Each row is a point. Any point is a mix of the corners, with weights that add up to 1. It lies inside the corners' shape when no weight is negative. Say inside or outside, and name the corners with a negative weight.

Corners:
(1): [-33 -11]
(2): [60 19]
(3): [-20  11]
Points:
[47 21] -> outside (1)
[-15   6] -> inside
[-8 -5] -> outside (3)
[53 17] -> inside
[-18   3] -> inside
[27 20] -> outside (1)
[-17  11] -> inside

Corners:
(1): [  2  20 -41 -60]
(2): [12 18  0 44]
(3): [-29  24 -16  30]
(4): [  2  -8 -34   3]
(5): [  0 -10  54  33]
Points:
[-9 15  8 18] -> outside (4)
[-11  18 -11  28] -> inside
[ 0  8  2 39] -> outside (1)
[ -7 -14  40  32] -> outside (1, 2)
[-16  11  34  56] -> outside (1, 4)
[ -3   4 -27  -2] -> inside
[13  7  1 21] -> outside (3)
[ 3 -1 -5 18] -> inside
[ 6 10 -9 28] -> inside

Corners:
(1): [  0 -15   9 -32  32   0 -10 -14]
(2): [ -8  11  -3 -15   9 -12 -13  12]
(3): [  6   6 -23 -10  39  27  -5  -9]
(4): [  9  20  -3  19 -19  -5  10  -1]
(5): [ 13  16   5  60 -21   6  10  14]
(6): [ -3 -30  15 -28  -3   9 -14  -3]
(7): [ 20  20 -10  18 -19 -24   9  21]
(8): [ 8 20 -1 -4 -2  0 11 13]
(9): [ 15  30   5 -15  -9 -13  -7   7]
Points:
[ 5 14 -4  0 -2 -4 -3 10] -> outside (1)
[  4   0   4 -22  10   7  -4  -8] -> outside (2, 5, 7)
[ 10  15   3  14 -23 -13   5  14] -> outside (1, 3)

Corners:
(1): [ -2 -27 -15  14 -18   6   6 -15  15  -1 -16]
(2): [ -5  31  -6 -31   1   0 -44   6   7   8  -4]
(3): [ 33 -29 -12  -2   7  12  22  -5  17 -18 -24]
(4): [-12  10 -26   7  11 -26 -12 -20  25   7  -1]
(5): [-54 -25  -7   8  -1   8  25  -7   1 -19  -2]
(6): [  5  24   9 -14  13  12 -21  12 -20  16   9]
(7): [ 16  18  42 -14 -21  15  -6  23  -3   5  -4]
(8): [-40 -24 -35  18  -2  17  25  14 -35 -11 -35]
(9): [ 15  40  11  -8 -10  10  -5 -17 -12  13   1]
(10): [  4  -6 -23 -10  13 -27  11 -17   1 -10   3]
(11): [ 11 -13 -13  19   1 -10   6 -23  -7 -25 -12]
(12): [  5  60  12 -14   2  19 -24  33 -29   9  17]
Points:
[ 6  4  1 -3 -1 13  0  1 -7 -4 -9] -> outside (4, 10)
[-18   3 -10   4  -2   2  -2  -4  -2  -1  -7] -> outside (3, 10)
[ -2  13   1  -8   7   7  -9   4 -11   6   2] -> inside

Corners:
(1): [ -8 -19   4 -10 -10   7  12  26  41  -1   1  -8]
(2): [-16   0 -19  28 -26 -14 -42  41 -15 -24  35  -5]
(3): [-17  -8   1 -18   8  13 -10   5  17  12   1 -17]
(4): [  7  -2  -3 -14   6 -13  24 -22 -36  -2  -1  21]
(5): [-18   2 -27  11  -4   3  19  37  -3   0  16 -20]
(6): [ 45  -3  -1  -8   4 -16  14 -50  -2  -5   3  19]
(7): [  3  -4  31 -11   4 -12 -27 -27  22   9 -42 -11]
(8): [-43  -6 -23  10 -41  14  -8  26  -4 -22   8 -21]
(9): [  2  21 -19 -10  -6   6  33  11 -29  22   9  16]
(10): [ 24  28   5  -8  60  31  17  -8  -3 -11  -6  12]
(11): [ 34 -14  11 -35  22  -3 -15 -26  25  -5 -21 -23]
(12): [-27 -22 -39 -18  -9  34  -8  41  -6  26   1   0]
(13): [ -8 -22  13   7 -14  10  -6  20  -7   4  14 -24]
Points:
[  7  -2  -3 -12   7   6  10  -7   1   2  -3   0] -> outside (2)
[ 0  3 -9 -3 10  7  8 11  1 -1  3 -8] -> inside
[ 14  -6   0 -16   8   1  -6  -5   8  -2  -5 -11] -> inside
